Each row of a before or after table is a point. The points were changed in one or more steps. Then noise was added and the rows were shuffled. The steps act on columns, c1 being the first. What was done? A step turns or swaps two columns, mirrors them in a line or flattens them onto one, adds a multiple of one to another, or multiplies or shifts one. Angles are multiples of 10 degrees, from the lower column toward the higher: turns from -170 to 170, lines from 10 to 170 but not 90. Use the fewest steps. Two steps may share a column if one is a turn and the other turns, adds or multiplies; they go together, in the order done. Otherwise the lowest column goes first.
(in the rows, 128 means zero)

Before (13 x 2):
[[ 69 193]
 [137 138]
 [104 172]
 [157 167]
 [ 88 157]
 [121 133]
 [ 14 199]
 [ 93 144]
 [117 131]
 [119 157]
 [ 63  82]
 [ 85  92]
 [ 95 131]]
After (13 x 2):
[[109  97]
 [127 120]
 [100 126]
 [ 94  99]
 [158  57]
 [ 45  28]
 [123 138]
 [ 80 115]
 [ 48  80]
 [117 115]
 [151  78]
 [ 99 165]
 [120  99]]
Steps: turn c1 and c2 by 80 degrees

Before (10 x 4):
[[100  97 146 179]
 [150 121 203  83]
 [175 135  88  85]
 [150 150  85  95]
 [140 146 130 135]
 [103 138  88 168]
 [176 132 104 144]
 [155  82 229 132]
 [ 16 163 188 109]
 [178 146 118 167]]
After (10 x 4):
[[ 82 162 119  82]
 [168 115 180  97]
 [120 165 129 115]
 [101 132 109  84]
 [ 84  70 138 162]
 [ 98 149 101 159]
 [157 171 101  99]
 [167 194 171 235]
 [119  35 199 101]
 [162 141  98  70]]
Steps: mirror c1 and c4 in the line at 130 degrees; multiply c2 by 2; multiply c3 by 0.7

Before (12 x 9):
[[146 147  74 154 119 185 110 133 109]
 [110 113 116 181 101  99 150  95 104]
 [147 118 128 161 125 101 136 140 127]
 [133 123 136 124 145 118 154 135 167]
 [127 136  97 143 161 108  95 101 154]
 [135 123 157 116 122 145 146 148 104]
 [148 137 162 128 114  92 146 108 145]
 [119 110 148 132  94 155 108 128 115]
 [115 158 115 130 146 146 144 176 131]
 [124 121 145 134 137 143 155 117 111]
 [127 127 105  99 139 103 174 141  70]
 [109 100 138 141  87 123 151 145 112]]
After (12 x 9):
[[137 125 154 122 139 138 176 162  64]
 [ 77 146 125 157 121 116 111 141 117]
 [105 123 205 127 125 125 146 181  99]
 [114 111 198 136  95 107 109 126 119]
 [123 122 188 107 147 138 154 146 166]
 [141 118 177 161 126 158 136 155 140]
 [135 100 186 144  89 111 150 172 118]
 [155 110 166 187 100 129 151  45 124]
 [112 121 192 139 137 119 155 100 114]
 [117 158 165 127 149 108 146 248 132]
 [144 136 211 124 115 164 146  78 144]
 [156 137 147 134 162 140  96  62 158]]
Steps: turn c1 and c6 by 120 degrees; add -0.3 times c7 to c1; shift c3 by 50; turn c4 and c9 by 20 degrees; multiply c8 by 2.5

Before (12 x 12):
[[127 146 135 163 148 120 123 116  80  61 104 113]
 [ 54 101  95 172 103  76  94 149 106  95 119 131]
 [102 125 160 109 154  71 111 142  82  89 103 126]
 [ 96 151 110 105 143 116 160  99  74  93  85 113]
 [100 118 103 133 105  94  28 120 120 134 121  93]
 [158 133  77  88 183 166 149 101 147 167 191 154]
 [144 119  90  86 169 153 157 129 158 130 153  80]
 [ 97 153 108  69 185 187 148 177  68  71 110 130]
 [130 147 120 108 186 137 148 110 160 116  90 157]
 [ 40 169  63 149 167 106  98 160 137 145 183 105]
 [ 69 194  86 117 118 134 128 181 153 139 190 139]
 [114 141  79 130 118  48  59 144  94  60 107 131]]
After (12 x 12):
[[111 145 146 111 185 135 120 121 190 114  91 144]
 [114 132 149  86 182 165  77  92 165 167 192  95]
 [113 116  29 133 104  95 105 152 112 132 122 132]
 [138 142  60 131 120  48  79 147  60  58 106 159]
 [134 122 112 110 152  70 161 158  36  89 102 170]
 [116 146 121 162 149 118 136 127  32  61 102 110]
 [137 118 156  90 168 154  88 112 189 131 151  58]
 [160 194 129 115 121 136  86 202 180 141 190 249]
 [ 88 149 161 103 143 116 110 150  21  93  85 144]
 [128 167  97 152 168 106  62 222 144 147 182 244]
 [163 153 146  71 185 188 107 175   9  73 111 199]
 [121 101  96 173 102  77  96 205  84  95 119 246]]
Steps: turn c1 and c8 by -70 degrees; add 1.5 times c8 to c12; swap c3 and c7; multiply c9 by 2

Before (9 x 18):
[[216 115 114 163 196  54 120  72 125 174 155 128 166 170 117 158 107 122]
 [ 92  41 117 136 190  88 107 202 183 121 175 147 164 118 120 118 120 128]
 [112 119 119  84  53 161 123 164 139 112 159  92 199 123 111 121 113 118]
 [138  86  96 116 127  78 125  93  73 166 136 119  52 152 109  70 117 126]
 [165 117 170  82 121 154 123  51 138 191 177 200 123 138 103 132  43  52]
 [126  54 171 120  96 100 215 175 123 145 114 150 154 113 118 120 112  94]
 [101 160 198 142 104  93  83  76  98 129 130 165 106 111 216 165 235  76]
 [184 118 195 179  83 162 205 109 108 218 133 138 138 100 145  89 162 221]
 [ 97 242  86 151 144 126  96  89 138 121 144 205  98  79 202 159 182  90]]
After (9 x 18):
[[154 197 117 115 140 169 216 174 131 146 154  83 118 143 118 120 106  92]
 [158 148 139 160  33 160 119  74  74 167 109 141  35  80 112 129 109 117]
 [ 78 146 155  84 150 107 122  54 148 190  81  60  93 113 104 135  45  52]
 [171 140 104  88 210 137 121 164 183 109 100 154 120 138 114 131 109 115]
 [155 136  89 178 180 123 207 110 135 223 120  73  75 181 146 141 160 221]
 [177 223 142 136  53 138 107 200 144 121  95 126 158 142 119 131 121 129]
 [127  17 216 152 109 122  99  90 128 122 100 109 172 144 196  70 179  94]
 [ 42 173 137 109 101 177 128  95  60 166 127 158 147 154 108 186 117 122]
 [125  95 111 141 130 175  83  78  95 128 115  52 160 127 218  84 230  77]]
Steps: turn c1 and c13 by -110 degrees; add 0.7 times c4 to c1; turn c2 and c11 by -170 degrees; turn c3 and c12 by -130 degrees; turn c5 and c6 by -150 degrees; add 0.5 times c5 to c9; turn c14 and c16 by 140 degrees
